Every row gives one point. Each copy is the shape, with its points in the same order, stretched, turned, moved and blurred by noise. Some copies are also mirrored. Which?

Shape, 9 rows:
[[-17.0  -9.8  -5.0]
 [-18.6 -19.1 -12.1]
 [-16.0  -3.3 -12.0]
 [  1.3 -17.4  -4.5]
 [  2.5 -12.3   8.2]
 [-14.2 -16.7  11.4]
 [-16.9  20.5 -10.0]
 [ 28.4  36.9  -6.1]
 [  0.3 -10.5  -9.6]]
Copy 1 (9 x 3):
[[ -7.3   5.3  -6.7]
 [ -4.5   3.7 -18.7]
 [  6.4  -0.5  -5.8]
 [  5.4  13.9 -15.3]
 [ -0.2  22.0  -5.6]
 [-22.0  14.1 -13.2]
 [ 11.9  -6.4  13.6]
 [ 44.6  13.4  29.3]
 [  9.0  11.6 -11.2]]
Copy 1 is: mirrored
Copy 2, 9 rows:
[[ 18.2 -26.1   5.6]
 [ 26.0 -27.5   1.6]
 [ 21.9 -18.4  13.3]
 [ 13.1 -16.6 -12.1]
 [  2.5 -20.0  -8.5]
 [  7.5 -35.9  -4.7]
 [ 13.3  -5.1  33.0]
 [ -7.8  41.2  15.9]
 [ 16.8 -11.5  -6.3]]
Copy 2 is: mirrored
Copy 3 (9 x 3):
[[ -7.5  -0.1 -11.0]
 [ -4.5   1.3 -21.3]
 [-10.1   9.8 -12.7]
 [ 12.1  -3.0  -8.4]
 [ 11.4 -10.9   2.7]
 [  1.0 -17.5  -1.5]
 [-20.9  19.3  -1.4]
 [  6.4  30.7  20.7]
 [  7.7   5.3  -9.1]]
Copy 3 is: only turned

Shape, 7 rows:
[[  8.8   5.8   8.0  -6.8]
 [ -0.7 -30.2 -14.3 -15.9]
 [  5.7  28.0   4.8 -14.0]
 [ 14.0   7.8 -20.2 -25.0]
 [ 11.4 -11.2  -9.1  -2.0]
 [-25.3  24.0 -12.2   9.0]
 [ 12.6  -9.5   3.4  22.1]]
Copy 1 (7 x 4):
[[-10.4 -12.0  -6.8 -19.8]
 [  1.7  13.7 -17.9  22.9]
 [-35.9 -24.7   3.3 -20.7]
 [-44.8   7.3  -5.4  -5.9]
 [ -3.5  11.9  -0.1  -0.7]
 [-18.5 -38.3  30.5  14.9]
 [ 14.5  -0.2  13.3 -16.2]]
Copy 1 is: only turned
Copy 2 (7 x 4):
[[  1.4 -11.0  -5.0   4.7]
 [  0.1   8.4  14.2 -11.8]
 [ 11.2 -12.5 -11.7  17.2]
 [ 20.2   2.7  -2.9   0.0]
 [  3.7  -5.9   4.4  -9.9]
 [ 14.0 -21.3  14.6  19.7]
 [ -4.9 -22.5   7.6 -12.1]]
Copy 2 is: mirrored

Shape:
[[  1.1   3.1  19.7   1.8   4.9  -2.7]
 [-13.7  26.4  34.4  13.0  -4.7 -14.3]
 [ -6.8 -13.7 -18.1   5.2 -44.0  -7.5]
 [  0.5  -6.2 -14.8   0.4   5.1 -15.8]
 [-11.0  26.1   4.7  -5.3   2.2   2.8]
 [-14.0 -14.8  17.2   3.7   1.2  11.4]
 [  5.4  18.5  11.1  12.7  10.6   9.8]
 [ -8.9  -7.9 -15.4  12.4  13.7  32.0]
 [ -1.8  -9.5  40.0  -9.6 -14.5 -10.7]]
Copy 1 (9 x 6):
[[ -6.5  -3.0 -13.0   0.9  -4.4   9.8]
 [-11.5  11.3 -24.0  27.0 -16.1   9.5]
 [ 21.7  22.7  14.7  14.4 -12.1  -8.2]
 [ -1.2  10.9  13.7  -1.3   6.2  15.7]
 [-13.3  -1.0  -3.9  21.9  11.1   3.9]
 [  2.0 -14.3   4.3   1.3 -11.3  11.2]
 [ -1.3  -1.5 -19.9   9.6   9.5  11.8]
 [ 12.9 -23.4  11.6   5.6  22.3  14.1]
 [-11.0   0.6 -12.0  -6.9 -30.3  -0.1]]
Copy 1 is: only turned
Copy 2 (9 x 6):
[[ -9.2  -7.6   9.5  -9.0  -2.8   6.9]
 [-10.9   5.8  25.8 -26.5 -18.8   9.2]
 [ 16.7  -4.2  25.9  27.8  -7.0  -3.1]
 [ -9.3  17.9   9.7  -1.7   6.3  -4.4]
 [  9.7   0.9  11.7 -27.5   0.2   6.5]
 [  4.0 -10.0  -1.0  -2.1  -1.7  24.6]
 [  4.1  -9.6  -0.7 -18.0 -10.0  -3.5]
 [ 28.8  -5.3 -23.7  -5.4   1.3  10.5]
 [-18.0 -24.0  25.7   1.5  -0.9  18.2]]
Copy 2 is: mirrored
Copy 3 (9 x 6):
[[-13.3  -9.4  -3.7   8.4 -24.9   8.9]
 [  8.5   1.8  -6.4  27.5 -32.9  33.1]
 [ -3.5  40.7   8.6 -39.8  23.0  30.8]
 [-11.1  -8.1  -6.8 -10.5  14.3  -5.7]
 [ 14.1 -10.2   6.8  16.4 -10.8  23.2]
 [-14.3   3.0  -7.3 -23.6 -34.2   8.3]
 [ -3.6  -3.2   5.6   8.7 -21.6   1.6]
 [ -1.9   1.2   7.5 -35.2 -11.4 -18.4]
 [-23.0  -2.2 -13.8  10.0 -41.6  31.1]]
Copy 3 is: only turned
Copy 4 (9 x 6):
[[-15.9 -17.5   2.7   7.1  -5.7   9.9]
 [-30.7 -40.2   6.2   1.0 -18.3   0.7]
 [-20.6  23.2 -16.1 -38.8 -27.0 -18.0]
 [-15.3  11.4   4.1  -2.0   1.8 -16.1]
 [  1.8 -19.4   3.3  -2.4  -6.6 -15.7]
 [-12.9  -0.9  13.6   5.3 -12.5  17.2]
 [  0.8 -12.9  -1.0  21.5  -7.1   8.3]
 [ 22.3  15.5  11.3  22.0 -11.5   8.3]
 [-34.9 -14.4   3.8 -15.0  -5.3  26.0]]
Copy 4 is: only turned
